Rows are points. Each copy is the shape, with its points in the same order, stretched, turned, moved and blurred by noise. Say if it was mirrored as well.

Shape (6 x 2):
0.12 0.46

-0.11 -0.46

0.09 0.06

0.17 0.35

-0.35 0.47

-0.13 0.33
Copy 1 (6 x 2):
0.39 -0.51

-0.08 0.31

0.25 -0.16

0.40 -0.41

-0.08 -0.60

0.10 -0.44
Copy 1 is: mirrored
Copy 2 (6 x 2):
0.07 0.45

-0.35 -0.45

-0.06 0.05

0.07 0.32

-0.37 0.52

-0.21 0.35
Copy 2 is: only turned
Copy 3 (6 x 2):
-0.26 -0.39

0.46 0.38

0.07 -0.05

-0.21 -0.34

-0.55 0.04

-0.27 -0.05
Copy 3 is: mirrored

Shape (7 x 3):
-0.16 -0.10 0.12

0.08 -0.14 -0.16

-0.34 -0.75 -0.09

0.11 0.21 -0.18

-0.39 -0.55 0.42

0.41 0.30 -0.29

-0.11 0.14 -0.37
Copy 1 (7 x 3):
-0.24 -0.16 0.15

0.07 0.00 0.00

0.19 -0.73 0.33

-0.15 0.26 -0.20

-0.18 -0.62 0.65

0.03 0.57 -0.31

-0.19 -0.03 -0.40
Copy 1 is: only turned
Copy 2 (7 x 3):
-0.18 -0.17 -0.03

0.18 -0.06 -0.09

0.14 -0.74 0.21

0.26 0.15 -0.10

-0.40 -0.77 0.01

0.38 0.36 -0.24

0.23 0.24 0.24
Copy 2 is: mirrored

Shape (9 x 4):
0.08 0.12 0.40 0.06

0.45 0.40 0.25 -0.48

0.12 -0.58 -0.36 -0.28

0.10 -0.12 -0.09 -0.24

-0.20 0.37 0.26 -0.29

0.31 0.48 0.12 -0.42

-0.27 0.34 0.19 0.09

-0.42 -0.53 0.24 -0.23

0.28 -0.21 -0.59 0.44
Copy 1 (9 x 4):
0.17 0.13 -0.01 0.17

0.29 0.25 -0.20 -0.49

-0.43 -0.49 0.05 -0.26

-0.07 -0.24 -0.17 -0.29

0.46 -0.09 -0.27 0.03

0.33 0.12 -0.38 -0.39

0.29 0.04 -0.33 0.20

0.06 -0.50 0.30 0.29

-0.80 -0.08 -0.49 -0.04
Copy 1 is: mirrored
Copy 2 (9 x 4):
-0.02 0.17 0.11 0.08

-0.46 -0.46 -0.03 0.14

0.60 -0.64 -0.07 0.06

0.21 -0.37 -0.11 0.08

-0.21 0.09 -0.25 -0.19

-0.42 -0.38 -0.22 0.12

-0.02 0.35 -0.27 0.01

0.53 0.02 0.11 -0.46

0.65 -0.22 -0.24 0.76
Copy 2 is: mirrored

Shape (9 x 6):
-0.39 0.11 0.42 0.18 0.23 -0.04

-0.06 0.05 0.04 0.43 0.16 0.00

-0.04 0.18 0.10 -0.28 0.27 -0.21

0.07 -0.94 0.35 -0.28 0.25 0.89

-0.08 -0.66 0.09 0.06 -0.25 -0.06

-0.31 0.10 -0.25 -0.82 0.06 0.36

-0.22 0.18 0.11 0.37 0.19 -0.15

0.08 0.20 0.34 0.34 -0.06 -0.10

-0.16 0.14 0.38 0.33 -0.06 0.02
Copy 1 (9 x 6):
0.03 0.36 0.56 0.11 0.13 -0.20

-0.05 0.11 0.15 0.25 0.30 0.09

0.30 0.07 0.24 -0.28 -0.02 -0.22

-0.94 -0.78 0.36 -0.05 -0.73 0.02

-0.05 -0.46 0.25 0.41 -0.16 -0.33

-0.22 -0.05 -0.06 -0.69 -0.39 -0.80

0.12 0.34 0.29 0.17 0.38 -0.10

0.28 0.36 0.15 0.33 -0.06 0.10

0.10 0.40 0.31 0.34 -0.02 -0.08
Copy 1 is: only turned
Copy 2 (9 x 6):
-0.24 0.08 0.38 0.14 0.25 -0.08

0.15 0.24 0.05 0.34 0.23 -0.08

-0.47 -0.02 -0.29 -0.20 0.22 -0.07

0.67 -0.34 0.36 -0.70 0.53 0.01

0.33 -0.01 0.12 -0.30 -0.10 -0.54

-0.28 0.40 -0.46 -1.00 0.13 0.25

-0.13 0.20 0.03 0.36 0.27 -0.11

0.04 -0.05 0.12 0.38 0.00 0.07

0.00 0.15 0.34 0.36 -0.04 0.07
Copy 2 is: mirrored

Shape (13 x 8):
0.09 -0.68 -0.04 0.07 -0.35 -0.16 0.57 0.52

0.14 -0.17 -0.15 0.31 0.11 0.04 0.08 0.36

-0.25 -0.45 -0.18 0.20 0.27 0.15 0.09 -0.11

-0.24 0.20 0.10 -0.16 0.29 0.62 0.14 -0.24

0.07 -0.07 0.73 -0.39 0.12 -0.31 -0.14 0.28

-0.56 -0.08 -0.10 0.12 0.41 0.34 0.35 0.18

-0.07 0.34 0.28 -0.41 -0.30 -0.18 0.04 0.38

0.23 -0.39 -0.33 -0.11 -0.14 -0.48 0.49 0.32

-0.15 0.04 0.64 -0.31 -0.30 -0.13 -0.40 0.30

-0.11 -0.15 -0.32 0.35 -0.19 -0.09 0.50 0.12

-0.40 -0.09 0.35 -0.23 0.11 0.58 -0.21 -0.24

-0.05 0.13 0.27 -0.75 -0.17 -0.33 -0.42 0.58

-0.54 -0.16 -0.01 0.20 0.37 0.15 0.10 -0.29
Copy 1 (13 x 8):
0.39 -0.44 0.09 -0.26 -0.63 -0.60 0.00 -0.03

0.25 -0.18 -0.25 -0.15 -0.15 -0.27 -0.09 0.31

-0.19 -0.47 -0.20 -0.25 -0.04 0.13 -0.07 -0.05

-0.18 0.28 -0.09 -0.49 0.29 0.41 0.42 -0.02

0.00 0.26 0.70 0.25 0.23 -0.35 0.48 0.40

-0.13 -0.24 -0.35 -0.25 -0.21 0.27 0.46 0.09

0.48 0.49 0.22 0.20 -0.11 -0.25 0.53 0.02

0.18 -0.32 -0.20 -0.08 -0.29 -0.78 0.01 -0.31

0.40 0.32 0.69 0.35 0.10 -0.02 0.39 0.32

0.10 -0.16 -0.50 -0.23 -0.50 -0.18 -0.18 -0.28

-0.05 0.10 0.32 -0.31 0.33 0.55 0.36 0.07

0.69 0.21 0.48 0.48 0.23 -0.43 0.74 0.21

-0.43 -0.18 -0.20 -0.14 0.01 0.40 0.07 -0.11
Copy 1 is: mirrored
Copy 2 (13 x 8):
-0.29 -0.44 0.59 -0.24 -0.24 0.10 0.21 0.38

-0.01 0.13 0.25 0.23 -0.15 0.28 0.13 0.30

-0.35 0.56 0.11 -0.23 -0.08 0.06 -0.01 0.26

-0.14 0.55 -0.03 -0.28 0.05 0.53 -0.05 -0.37

0.02 -0.17 0.52 0.55 -0.18 -0.04 -0.14 -0.59

-0.59 0.63 0.10 -0.16 -0.13 0.55 0.05 -0.17

-0.05 -0.41 0.04 0.43 -0.02 0.34 -0.07 -0.44

-0.27 -0.38 0.25 0.00 0.09 -0.09 0.52 0.39

-0.01 -0.22 0.34 0.46 -0.41 0.02 -0.54 -0.38

-0.22 -0.04 -0.07 -0.23 -0.40 0.23 0.42 0.34

-0.02 0.46 0.20 -0.27 -0.10 0.32 -0.55 -0.37

-0.12 -0.32 0.16 0.68 0.21 0.10 -0.43 -0.30

-0.48 0.73 -0.09 -0.27 -0.32 0.16 0.01 -0.15
Copy 2 is: mirrored
